Every row gives one point. Any point is a mix of the corners, with weights that add up to 1. It lies inside the corners' shape when no weight is negative. Say inside or outside, and name the corners with a negative weight.

Corners:
(1): [ 7.2  3.7 -2.6]
(2): [ 3.6 -1.9  0.8]
(3): [-2.7 -1.0  0.1]
(4): [-5.3 -0.6 -4.7]
Points:
[ 5.4  2.6 -2.2] -> inside
[-0.2  1.6 -2.4] -> outside (2)
[ 4.6  0.5 -0.8] -> inside
[-4.6  0.6 -4.1] -> outside (2)

Corners:
(1): [-1.0 -2.9 -0.1  3.8  5.9 -1.3  2.0  3.7 -2.6]
(2): [ 0.1  0.4  0.6 -4.0  0.7 -1.0  1.7  3.7 -0.3]
(3): [ 4.9  4.3 -5.9  0.7 -6.0 -1.0 -3.3  7.6  0.4]
(4): [-2.7 -1.3  0.9  0.8  4.7 -1.9 -4.4  5.7 -2.1]
(5): [-3.0 -2.0  0.8  1.8  2.7  2.0  0.4  7.0  0.5]
(6): [-5.9  1.4 -2.1  0.1  2.4 -3.0 -0.3  4.7  0.4]
(7): [ 1.9  0.7 -7.5 -4.8  0.4  0.1 -3.0  6.4 -0.1]
(8): [-1.8 -5.5  3.6 -0.2 -6.4 -0.7 -3.0 -8.8  3.0]
(9): [ 0.4 -0.6  3.4  0.3 -1.7  1.8 -3.3 -8.2  4.4]
(10): [-2.7 -1.3  4.0  0.7 -5.7  6.4 -0.9 -9.9 -0.3]
Points:
[ 0.5  0.3 -0.8 -1.0 -0.1 -0.7 -0.1  3.5 -0.3] -> inside
[ 0.1 -0.2  1.5  0.5 -0.2 -2.7 -4.0 -2.2  2.0] -> outside (5, 7, 10)
[-2.3 -1.0 -0.1 -2.2  0.0  0.3 -2.1  0.5  0.6] -> outside (1, 3)
[-5.2 -3.5 -0.8  0.7  5.9 -3.4 -4.0  3.2  0.9] -> outside (2, 3, 10)
[-1.1 -1.1  3.1 -0.4 -4.9 -1.1 -0.7 -7.2  2.5] -> outside (4, 5, 7)
